Each row is a point. Examples show where two turns around zero, p and q, send a point. Write where each new point lands after one turn and then the other. Backwards means that the second turn is done in reverse. Each puzzle has new turns, and all numbers are rounded.
In the rows, 128 means zero.

Turn p:
[122 136 175] => [144 119 172]
[ 89  99 105] => [ 89  96 111]
[159 113  84] => [136 138  74]
[142 165 147] => [143 160 154]
Turn q:
[ 70 131 121] => [ 90  90 151]
[182 151 149] => [145 186 114]
[154 115  95] => [148 120  90]
[106 115 146] => [128 116 157]
Where do these land?
q, then p: [143 138 146] => [130 150 141]
p, then q: [139  79 116] => [158  97 100]
p, then q backwards: [165 128 123] => [163 117 125]
q, then p backwards: [102 141 130] => [ 99 131 128]
p, then q: [153  96 148] => [169 133 110]
q, then p: [ 65 186 105] => [ 57  82 154]

Turn p:
[155 145 125 146] => [157 134 127 150]
[147 117 164 120] => [145 115 162 113]
[145 103 122 136] => [146 106 116 119]
[132 116 156 160] => [135  94 148 146]
[ 62 160  73  78] => [ 58 191  87 113]
Turn q:
[156 105 114 132] => [144  97 138 142]
[160 146 163 114] => [153 127 140  84]
[109 116 118  80] => [ 80 114 146 117]
[118 193 116 129] => [120 143  71  98]
[130 101 119 220] => [185 149 113 201]
[107 125 118 130] => [111 136 123 142]
[116 110 149  90] => [102 131 165 111]
Where do these land?
p, then q: [152 191 129  94] => [154 144  85  74]
q, then p backwards: [153  99 111 158] => [153 131 137 172]
q, then p: [ 80  96 127 104] => [ 81 119 155 158]
p, then q backwards: [105 164 126 128] => [ 88 116 129 135]
q, then p: [150  91 148 156] => [169 109 156 142]

Turn p:
[108 127 104 133 104 132] => [106 104 122 133 143 143]
[193 133 120 149 162 162] => [186 164 104 151 110 160]
[103  87 131 143 170 139] => [154  98 164 158 106 116]
[129 133 111 112 169  96] => [168 114 128 108 145 101]
[107 131  95 139  79 144] => [ 86 103 113 139 148 162]
[110 124 106  63  88 165] => [ 95  98 135  73 113 180]
[156 130 166 126  98 100] => [101 163 102 118 110  99]
[119 159 192 159 153  87] => [126 182 156 144 147  64]
Turn q:
[120 119 131 101 163 138] => [134 106 138 112 164 132]
[ 96 130 163 135 123 167] => [140 161 143 160 166 130]
[147 125  80 137 121 155] => [ 92 110  87 143 128 123]
[126 111  78 114  71 133] => [ 62 114 133 157  99 128]
[145  81 113 147 118 128] => [109 123 108 134 113 175]
[135 130 193 118 131 137] => [148 177 150 104 152 136]
[ 90 108  79 139  94 126] => [100  97 136 183 104 136]
[143 182 197 143 175  92] => [212 162 132  78 128  98]
[151 165 119 118 157  77] => [156 103 124  81  99  95]
Where do these land?
q, then p: [137  88  90 133 136 122] => [119  91 139 146 106 157]
p, then q: [ 95 177 138 147 111 186] => [169 159 122 151 191 109]
p, then q: [168 137 123 145 128 113] => [121 107  99 126 110 104]
q, then p: [109 168 137 100 100 148] => [123 145 141 129 155  75]
p, then q: [150  78 149 120 144 124] => [ 98 150 136 131  80 134]
q, then p: [154 100 108 107 167  99] => [130  94 134 101  80 148]
p, then q: [132 101 131 132 176  81] => [129 124 124  86  74 151]
q, then p: [ 78 176 147 141  62 151] => [105 179 121 168 183  79]
